Every row gives one point. To make a cloud, some directions were put in groups of two or more. Within a group, all points are equally far from the middle, so they leave a hole (a ring in 2 directions, a hollow ball in 3). The other directions are filled evenly. Then the cloud was stretched, turned, moved and blurred a little. Count the holes, and give their numbers of directions, smallest first.
(in the rows, 128 means zero)

Cloud, 19 rows:
[[ 97 110 169]
 [120  91 155]
 [ 83 112 167]
 [101 126 113]
 [108  90 155]
 [156 136 140]
 [122 158 143]
 [100 109 127]
 [ 99 180 154]
 [118 199 135]
 [ 93 121 136]
 [125  80 131]
 [110 155 105]
 [111 187 129]
 [ 86  98 165]
 [ 94 164 134]
 [172 126 140]
 [134 126 117]
 [160 154  93]]
Holes: 0

Cloud:
[[113 162 168 140]
 [130 155  76 161]
 [138  90 140 153]
 [164 156 135 144]
 [ 83 112 135 102]
 [ 97 143 150 110]
 [153 117 176  98]
 [175 177 120 112]
 [155  84  67 127]
 [109 156  83 126]
 [151 183 132 120]
 [143 106 110 143]
 [154  58 152 129]
 [173 124  91 105]
 [140 133 166 102]
 [109 154 113 139]
 [116  86  55 128]
 [128  80 117 120]
 [141  85 146 133]
 [161 142 164 116]
 [124 166 101  98]
 [136  83 149 103]
 [131 163 110 105]
 [137 108 121 149]
 [ 76 102 140 113]
 [102 132 145 102]
 [143  86  61 137]
 [146 168 129 118]
 [145 114 164 113]
 [ 91 119 136 105]]
Holes: 0

Cloud, 46 rows:
[[110 124 103 156 155 167]
 [138 126 106 139 131 176]
 [113 160  77 184 135 158]
 [119 106 110 137 103  88]
 [124 117  91 119 139 123]
 [118 135 136  96 120  46]
 [114 127 113 155 155 176]
 [ 71 174 108 120 116 111]
 [152 135 141 109  93  64]
 [ 76 158 123 125  99  97]
 [ 87 158  86 121 116 115]
 [126 113 113 121  92  68]
 [170  98 113 127 144 142]
 [122 131 147 100  82 132]
 [113 176 120 123  95 149]
 [131  97 125 119 111  62]
 [104 191 103 141 108 145]
 [152 119 138  90  77 106]
 [119 118 163 159 162 147]
 [146 112 124 160 145  79]
 [140  81 149 102 114  79]
 [165  79 149 119 103 119]
 [119 128 105 123 134 156]
 [127  86 118 137 121  99]
 [172 135 103 128 125 118]
 [138 111 146 135  93 146]
 [ 93 177 137 117 125  70]
 [102 154 145 100 138  64]
 [100 172 134 136  85 115]
 [ 76 193 108 132 116 111]
 [131 141 127 105 103  48]
 [ 88 167 147 133 119  80]
 [120 151  92 192 133 161]
 [110 125 110 106  90  69]
 [149 119 126 120  72 102]
 [141  77 116 142 138 103]
 [ 87 144 129 160 123 112]
 [124 112 164  97 130  57]
 [159  79 120 142 164 117]
 [ 73 187 105 129 116 112]
 [ 80 159 131 107 123 128]
 [127 117 103 105 130 121]
 [125 154 154 151 117  94]
 [ 99 137 106 162 163 163]
 [136 150 169 135 110 102]
 [140 141 143 180 142 165]]
Holes: 3 (2, 2, 2)

Cloud, 83 rows:
[[125 149 147 162  98  97 161 106]
 [118 136  82  90  67 120 115 111]
 [112 128  88 120  37 125  99 131]
 [112 133 151  69 123 138 143 107]
 [128 142 142 113 174 134 183 129]
 [116 124 149  89 124 162 154 139]
 [162  85 129 150 161 120 161 149]
 [ 98 180 124  94 113 135  92 133]
 [ 71 159 130  96  76 128  88 143]
 [127  95 124 133  88 117  73 132]
 [121 126 174 123 149  95  92 135]
 [ 96 176 124 131 171 125 122 149]
 [128 125 136 128 198 114 176 129]
 [ 91 153  89 119  89 149 113 188]
 [163 136 153 115 200 121 128  71]
 [143 116 177 153 166 150  96 122]
 [135 109 159 113 103 118 154  78]
 [139 114 152 151 107  76 110 119]
 [120 162 137 103 186 148 136 107]
 [107 169 109 155 133  88 147 144]
 [155 112 133 200 172 111 148 114]
 [155  95 101 149 146  88 137 136]
 [ 98 144 124  97  87 140 136 181]
 [101 163 132 122 111  82 107 102]
 [145  96 171 131 190 150 134 122]
 [129 144 114  98 129 148  80 160]
 [185 151 122 157 138 122 119 102]
 [ 95 129 141 180  88 121 137 169]
 [133 143 187 128 143 159 137 128]
 [129  92 128 132 118 155 114 186]
 [135  99 134 122 124 178 104 104]
 [ 93 107 161  89 103 119 116 146]
 [122 119 108 137 102 159 105 194]
 [ 95  85 117 127 111 177 106 158]
 [ 72 161 111 150 153 142 116 146]
 [182 155 152 154 119 114 161 107]
 [139 136 105 150 100 154 174 111]
 [ 85  98  98 107  93 157  84 116]
 [ 98 146 100  81 120  95  92 118]
 [150 144  80 134 118  95 116 132]
 [119 126 130  88 181 108 121 149]
 [127 148 116 114 147 146  86 170]
 [111 153 129 157 116  95 159  90]
 [109  94  66 148  79 126 119 127]
 [135 113 188 142 177 134 119 103]
 [107 141  98 146  81 137 144  85]
 [121 124 125 174  56 122 111 128]
 [ 78  90 129 115 105 133 101 105]
 [ 93 130 116 131 125 121  56 138]
 [110 149  92 110  58  97 132 128]
 [139 133  78 123 127 118 155  92]
 [106 164 125 160  99 105 163 128]
 [155 128 109 191 174 126 142 117]
 [109  99 143 149 142 160  92 103]
 [169 165 118 162 144 128 160 124]
 [ 53 150 124 145 111 138  96 163]
 [126 149 132  67 127 133 117 149]
 [122 135  99 112 119  96 181 125]
 [ 87  95 117 155 119 112 111 187]
 [140 120 129 176 181  95 169 100]
 [105 115 135 196 123 150 117 167]
 [130 164 145 132 207 133 125 129]
 [168 149 106 176 131 138 136 128]
 [153  80 121 161 160 109 158 136]
 [119 155  96 112  93  74 136 123]
 [111 140 111 185 176 123 130 143]
 [130  99 130 130  66 100 159 129]
 [ 82 171 126  97  84 128  89 131]
 [113  81 122 147 107 147 118 186]
 [130 118 118 137  79 160 127  82]
 [144 103  94 169  82 118 103 151]
 [124  90 139 128  80 143 129  88]
 [144 116 140 174 206 134 152 133]
 [106 133 143 119 134 138 187 136]
 [ 90 131 106 164  99 119 162 102]
 [ 75  91 133 104 103 121 100 119]
 [134 139  86 171  79 131 103 136]
 [156 135 113 136 169 129 116  69]
 [133 162 125 121 114 162  96 100]
 [143 140 190 144 162 137 135 153]
 [ 94 128 142 111 120 147 174 141]
 [143 147 101 134 152 106 166  77]
 [131 111 165 133 145 143 185 138]]
Holes: 3 (2, 2, 4)
